Every row gives one point. Examples show where two turns around zero, p and q, send a point. Write where each new point lands after one turn and then the other. Backwards means that the second turn is done in reverse. Each puzzle has new turns, and all numbers are rounded.
In the rows, zero is written as 128.

Turn p:
[129 137 111] -> [125 136 111]
[ 75 104 166] -> [ 86 105 178]
[151 123 126] -> [150 124 121]
[152 133 102] -> [145 132  97]
[133 144 135] -> [134 145 133]
Turn q:
[ 97 118  89] -> [104 108  88]
[122 154 137] -> [112 150 137]
[164 127 127] -> [162 140 128]
[128 114 159] -> [132 114 159]
Where do these land?
q, then p: [ 96 145 160] -> [ 99 132 166]
p, then q: [100 114 101] -> [105 101 107]
p, then q: [169 132 118] -> [162 147 110]
p, then q: [159 142 112] -> [148 151 106]
q, then p: [108 103 146] -> [124  98 149]
q, then p: [135 131 132] -> [134 134 131]

Turn p:
[124 153 135 124 133 100] -> [142 150 143 128 127 103]
[102  86  95  99 112 153] -> [ 94  88  95  92 135 127]
[108 101 124 142 150 122] -> [117 106 126 146 157 117]
[156 140  96 113 118 126] -> [152 142  98 105 122 135]
[146 142 160 111 148 101] -> [161 138 169 122 135 122]
[155 148 151 157  85 142] -> [134 140 131 152  72 153]
[105 128 135 149 149 152] -> [ 96 133 135 150 147 138]
Turn q:
[155 168 143 135 117 153] -> [165 167 129 115 112 139]
[135 151 163 120 169 144] -> [144 159 159 110 164 134]
[136 102 131 138 134  98] -> [132  96 138 137 133 105]
[152 140 138 105 134 151] -> [150 140 122 101 141 147]
[ 85 106 118 134  88 150] -> [ 88 116 125 143  90 162]
[104 116 106 124 110  92] -> [ 94 107 112 134 113 101]
[129 113  98 141 145 106] -> [124 111 112 156 144 107]
Where do these land?
q, then p: [138 140 151 160  95 126] -> [143 126 135 132  77 134]
q, then p: [102 112  81 140  99 170] -> [ 77 131  78 148 115 144]
q, then p: [164 124 125  94 129 116] -> [155 115 115  94 149 131]
p, then q backwards: [118 119 111 166 135 107] -> [132 125  92 152 144 112]
q, then p: [131 145 118 106 143 143] -> [125 152 121 113 149 133]
q, then p: [129 135 144 115 124  97] -> [143 119 143 111 126 103]
p, then q backwards: [115 121 166 115 171 138] -> [108 109 165 128 168 134]
